Rows are points. Each copy is the shape, with its points in the same order, turned, moved and blurred by noise. Say if it was mirrored as well.

Shape, 8 rows:
[[  2   7  27]
 [ -5 -26  72]
 [-50  39  37]
 [ 18  58 -25]
 [ -8 -32 -40]
 [ 11  15 -34]
 [ -6 -15  62]
 [ 25 -16  21]]
Copy 1:
[[ 15  10   8]
 [ 18  24  58]
 [-39  43 -14]
 [ 16  -5 -69]
 [ -2 -62  -1]
 [ 17 -41 -40]
 [ 12  25  47]
 [ 44 -11  24]]
Copy 1 is: only turned
Copy 2:
[[ -1   0  25]
 [-49  17  48]
 [ 10 -47  48]
 [ 66   8 -14]
 [-20  10 -51]
 [ 29   8 -28]
 [-33  11  42]
 [-23  36   5]]
Copy 2 is: mirrored
Copy 3 (8 x 3):
[[ 11 -58   8]
 [ -9 -98   0]
 [-39 -56  61]
 [ 42  22  49]
 [-17  11 -35]
 [ 17  19   5]
 [  3 -87   6]
 [ 31 -42 -13]]
Copy 3 is: only turned

Shape (12 x 6):
[[-25  30  71   3  13 -53]
 [ -9 -15   1  17  -1 -48]
 [-26  37  42 -48  23  58]
 [ 46   1 -40 -71 -12 -42]
 [-10 -18 -14 -10 -50  20]
 [ 21  54  29   7  29  57]
 [ 29 -44 -14 -18   7  32]
 [-12 -73 -22 -38  16 -11]
 [  9  37  59  -5  13  28]
 [-45 -10  16   1 -26 -34]
 [-51  -7  31  42  -4 -31]
 [ 22 -59   7  -2 -16  37]]
Copy 1 (12 x 6):
[[-48  19  36  62  41 -25]
 [-26 -13  16  20 -22 -22]
 [-25  74 -28  19  55  53]
 [ 55  47 -12 -15 -30 -47]
 [ -1  28  20 -11 -37  46]
 [ 14   9 -23  28  69  61]
 [  0   9 -21 -56  -4  22]
 [-37  23 -28 -50 -38 -18]
 [ -9  26  10  24  67  33]
 [-45  21  29  30 -30   4]
 [-63 -15  29  46 -11  11]
 [-16   2  10 -63  -5  38]]
Copy 1 is: only turned
Copy 2, 12 rows:
[[ -7  29  23 -41  58 -51]
 [ -1  -3  33   8  -8 -33]
 [-20 -35 -53 -45  75  13]
 [-27 -36 -42 -15 -61 -54]
 [  3 -78  -5  18  14 -27]
 [ 35 -15 -54 -35  53  30]
 [  6 -74  -3 -12 -19  25]
 [-53 -55  31  -5 -30   6]
 [ 22 -18 -21 -50  57  -6]
 [-26 -25  32  16  28 -50]
 [ -2   4  51  22  55 -27]
 [ 14 -89  23  -9  -6  17]]
Copy 2 is: mirrored
Copy 3:
[[-56  32  57  42  -1  43]
 [-30   3  39  24   9 -32]
 [ -6 -43  -7   7   6  94]
 [ 27  16   7 -36  73 -23]
 [ 34 -45  31  11  -1 -18]
 [  1  -4 -46  28 -17  66]
 [ 14 -53 -16  31  45 -18]
 [-35 -63  21  10  61 -39]
 [  0  -2  -3  39   7  67]
 [-24 -23  59  18  -7  -5]
 [-49 -18  50  51 -34 -14]
 [ 31 -61  -4  53  38 -17]]
Copy 3 is: only turned
Copy 4 (12 x 6):
[[  4 -11  12  53  33 -76]
 [ 17 -32 -43  32  14 -20]
 [-17  31  70  -4  30  10]
 [ 38  39 -59 -57  -5 -22]
 [ 11  18 -23  27 -22  38]
 [-24 -25  70 -18 -17  -7]
 [ 46 -12  -3 -21  -7  43]
 [ 60  -3 -45   0  47  39]
 [  0  -5  61  10  -4 -25]
 [  4   4 -33  59  16  -7]
 [ -6 -37 -17  77  25 -18]
 [ 60 -16   2  14 -21  50]]
Copy 4 is: mirrored
